Each row is a point. Each copy is the shape, with its points in the same order, stretched, turned, moved and blurred by noise. Is it also mirrored, or only turned?

Shape (7 x 3):
[[-0.03  0.42 -0.14]
 [ 0.59 -0.30 -0.23]
 [ 0.48 -0.06 -0.07]
 [ 0.11  0.02  0.63]
 [ 0.14 -0.21  0.08]
 [-0.08 -0.25  0.13]
 [ 0.57  0.99 -0.62]]
Copy 1, 7 rows:
[[-0.11 -0.06 -0.74]
 [ 0.02 -0.50  0.48]
 [-0.15 -0.32  0.20]
 [-0.91  0.52  0.21]
 [-0.05  0.10  0.27]
 [-0.09  0.27  0.44]
 [ 0.00 -0.92 -1.38]]
Copy 1 is: mirrored
Copy 2, 7 rows:
[[-0.46 -0.28 -0.18]
 [-0.19  0.61  0.39]
 [-0.25  0.32  0.02]
 [ 0.26  0.06 -0.75]
 [ 0.07  0.21  0.05]
 [ 0.19  0.12  0.09]
 [-1.31 -0.43 -0.28]]
Copy 2 is: mirrored
Copy 3, 7 rows:
[[ 0.06  0.19  0.12]
 [ 0.09  0.18 -0.57]
 [ 0.10  0.27 -0.39]
 [ 0.64  0.08 -0.09]
 [ 0.22  0.00 -0.27]
 [ 0.30 -0.15 -0.20]
 [-0.38  0.75  0.01]]
Copy 3 is: only turned
Copy 4:
[[-0.37 -0.16  0.04]
 [-0.23  0.97  0.42]
 [-0.19  0.53  0.39]
 [ 0.54 -0.47  0.27]
 [ 0.12  0.24  0.18]
 [ 0.33  0.14 -0.02]
 [-1.02  0.14  0.26]]
Copy 4 is: only turned

Shape (7 x 4):
[[-0.04  0.66 -0.37  0.40]
 [-0.15 -0.32 -0.16 -0.24]
 [ 0.07  0.48  0.03  0.84]
 [-0.56 -0.52 -0.38 -0.47]
 [-0.17 -0.49  0.04 -0.42]
 [-0.10  0.17  0.40 -0.23]
 [ 0.33 -0.27  0.11 -0.43]]
Copy 1:
[[-0.51 -0.05 -0.39 -0.58]
 [-0.23  0.19  0.00  0.09]
 [ 0.05  0.06  0.08 -0.72]
 [-0.76  0.43  0.00  0.31]
 [ 0.01  0.14  0.05  0.44]
 [ 0.24 -0.47  0.11  0.20]
 [ 0.45 -0.01 -0.21  0.37]]
Copy 1 is: only turned
Copy 2 (7 x 4):
[[ 0.01  0.37 -0.20 -0.38]
 [-0.30 -0.07  0.07  0.61]
 [ 0.47  0.65  0.26 -0.59]
 [-0.55 -0.10 -0.10  1.11]
 [-0.25 -0.27  0.04  0.87]
 [ 0.14 -0.29 -0.19  0.51]
 [-0.19 -0.45  0.24  0.41]]
Copy 2 is: mirrored
Copy 3 (7 x 4):
[[-0.84  0.16 -0.32 -0.05]
 [ 0.59 -0.44 -0.30 -0.09]
 [-0.86  0.65  0.25 -0.27]
 [ 0.99 -0.98 -0.85 -0.24]
 [ 0.78 -0.66 -0.25 -0.04]
 [-0.05 -0.67  0.22  0.06]
 [ 0.50 -0.54 -0.02  0.54]]
Copy 3 is: mirrored
Copy 4:
[[ 0.21 -0.31 -0.65 -0.24]
 [ 0.01 -0.21  0.28  0.42]
 [ 0.08  0.28 -0.73 -0.26]
 [ 0.21 -0.48  0.46  0.83]
 [ 0.06 -0.09  0.58  0.44]
 [ 0.42  0.06  0.21 -0.35]
 [-0.26 -0.10  0.57 -0.05]]
Copy 4 is: mirrored
